Each row of a before or after table is a point. The points were changed in one or more steps. Then noise was added and the rows were shuffled. The steps act on columns, c1 being the first. What was done? A step turns or swaps two columns, mirrors them in a line or flattens them onto one, adds a multiple of one to another, or multiplies or shifts one. Angles are multiples of 10 degrees, from the lower column toward the higher: turns from -170 to 170, lines from 10 to 170 but not 90. Use the fewest steps. Two steps may share a column if one is a turn and the other turns, adds or multiplies; they go together, in the order done. Otherwise the lowest column goes first.

Before, 14 rows:
[[ 51  -3]
 [-45 -13]
 [  0 -18]
 [ -6  29]
 [ 42  34]
 [-10  36]
 [-54  -9]
 [ -4 -31]
 [  1 -18]
 [ 16  60]
 [-43  17]
 [ 16 -42]
 [ 34 -13]
 [ -1  12]]
After (14 x 2):
[[-10 -13]
 [  7   4]
 [-29  46]
 [ 59   4]
 [-12 -42]
 [-10 -16]
 [ 16  24]
 [ 50  37]
 [ 15 -36]
 [-19 -19]
 [ 35 -34]
 [-45  26]
 [-41  24]
 [ 18  34]]
Steps: turn c1 and c2 by -40 degrees

Before (9 x 6):
[[ 44  -7 -16 -23 -16  11]
 [-19 -20  21   4  -4 -20]
 [-12 -19 -37  40 -32  44]
 [ 28  -4 -23  18  31 -30]
 [-21  -7  21  -2  17 -28]
 [ -8  17   4  -2 -26  -2]
 [ 59 -47  14 -29  -8  -4]
 [ 58 -33  10  24 -31   8]
 [-12  21 -24  39  15  40]]
After:
[[ 36  31 -48 -28   8 -36]
 [  1 -44  16  42  17   2]
 [ 15  -2 -49  -5  -5 -19]
 [ 59  16 -15   8 -13 -38]
 [ -5  24  27 -15  -3  -4]
 [ 26  25 -16  31  18  25]
 [ -9 -12   4  -2 -32  -2]
 [ -9  27  26 -19  13  23]
 [ -3 -24  14  54 -10 -55]]
Steps: turn c3 and c4 by -50 degrees; turn c1 and c3 by -40 degrees; turn c2 and c6 by 130 degrees; turn c5 and c6 by 30 degrees

Before (10 x 12):
[[  8 -28  34  -7  -9  -3  26 -35  -5 -24 -30  -4]
 [ 19 -26  -7 -42  -4  -1  -5  17 -15  51  17 -34]
 [-49 -38   3 -34  46  13   2 -16 -29  27  -2 -46]
 [-25   2  48  10  24 -35 -25  17  38  -2 -13  15]
 [-13  -2  -3  14  37   9  13 -25  30  21  11 -14]
 [  5  -6  15  20  24 -22 -21  26  -3  20 -23 -15]
 [-32  15  -7  -8  52 -34  41 -15  17  52   1  22]
 [-10  15  -3  31 -11 -36 -16 -33  22  -7 -21 -26]
 [  5  28  53  32 -14 -54  16   8  -3  23   5  21]
 [ 10 -38  14  11  14 -32  -3 -32  16  -7   8  -3]]
After (10 x 12):
[[  7 -28  14  -2  -7   0  27  -3  -8 -25 -31   8]
 [ 18 -26  -2 -18  13  -1  -6  46 -14  53  17  49]
 [-27   0  19  12  19 -36 -25  48  38  -2 -13 -16]
 [  5  -4   8 -22  18 -23 -23  57  -5  20 -22 -14]
 [-34  15  -4  21  53 -34  42  16  17  52   1   0]
 [  3  29  22   8 -24 -53  16  38  -3  23   3 -37]
 [-48 -38   1 -30  60  13   3  14 -29  26  -4  49]
 [  9 -37   2  -7  11 -33  -1  -3  16  -6   9  -9]
 [-13  -4  -1 -21  36  10  14   5  29  21  10  -7]
 [-10  16  -1 -35 -16 -37 -16  -4  22  -4 -21 -20]]
Steps: multiply c3 by 0.4; turn c4 and c12 by -110 degrees; add 0.3 times c12 to c5; shift c8 by 30
